Each point is reached from the start by the listed moves, each made once or not at all, plus a little noise. Say if it took an odd or an even number of moves. Then give how often each move was made.

Moves:
(1): [-14.0   7.0  16.2 -16.9 -28.4 -15.4]
(2): [-30.5  18.8   8.2  15.6 -11.3  16.2]
(3): [-33.3   5.0  15.0  34.6 -21.2  -7.2]
Start: [ 1.3 -8.9 -0.2  5.4 -7.6 -5.2]
Points:
[  1.1 -10.4   0.5   5.1  -8.4  -6.0] => even (0, 0, 0)
[-45.3   2.6  30.9  23.9 -58.3 -30.3] => even (1, 0, 1)
[-11.8  -1.7  15.0 -13.0 -35.9 -21.9] => odd (1, 0, 0)
[-42.8  16.5  24.0   4.0 -47.1  -4.1] => even (1, 1, 0)

Moves:
(1): [ 20.7 -14.6   9.0   4.1  13.5 -13.1  12.1 -17.5   6.5  -7.1]
(2): [  5.1  -0.9  -6.9   3.3 -19.7  15.8  -2.9  -9.1  21.2 -15.4]
(3): [ 21.2   9.8  18.5  13.7 -11.2   7.4  -7.6 -14.2   4.0  18.7]
(4): [-13.7  -2.5 -15.8  18.3  -0.3   0.4   1.2  -7.3  17.4  16.4]
(5): [ 11.0  22.1 -17.0 -17.7   4.0  -9.4  -5.4  10.9  17.4  14.4]
(6): [ 24.5  15.2  -3.9  21.9   7.6  10.5 -11.5  15.1   7.2  -1.8]
(7): [ 32.1  -7.0 -17.5   8.3 -11.0   7.3   1.1  12.4   4.4  21.7]
(8): [  9.4 -11.0  17.6  22.2 -20.8 -21.8   5.5   8.5   3.4 -10.8]
(9): [  4.6 -19.1  -1.2  -1.4  -2.7  -0.5 -26.5  10.9  -1.5   0.5]
Start: [  2.3 -17.5   2.5   4.7   6.4 -13.6 -14.2  -6.1  13.1  10.5]
Points:
[ 29.6 -20.7  -3.9  26.7   9.4  -0.4 -53.7  20.5  21.0  11.8] => even (0, 0, 0, 0, 0, 1, 0, 0, 1)
[ 65.8 -29.7   5.6  67.5  -4.6   5.4 -47.6 -28.6  67.2  23.7] => even (1, 1, 1, 1, 0, 1, 0, 0, 1)
[ 45.1   8.5  -2.5  28.9  -3.8 -33.5 -24.9  26.4  42.2   9.9] => odd (0, 0, 0, 0, 1, 1, 0, 1, 0)
[ 10.8  -5.7 -10.7  27.8  -9.9 -45.3 -12.4   5.6  49.9  29.9] => odd (0, 0, 0, 1, 1, 0, 0, 1, 0)
[ 80.5 -30.5 -11.3  26.3 -25.5 -37.5  -4.2  -0.2  68.2  12.3] => odd (1, 1, 0, 0, 1, 0, 1, 1, 0)
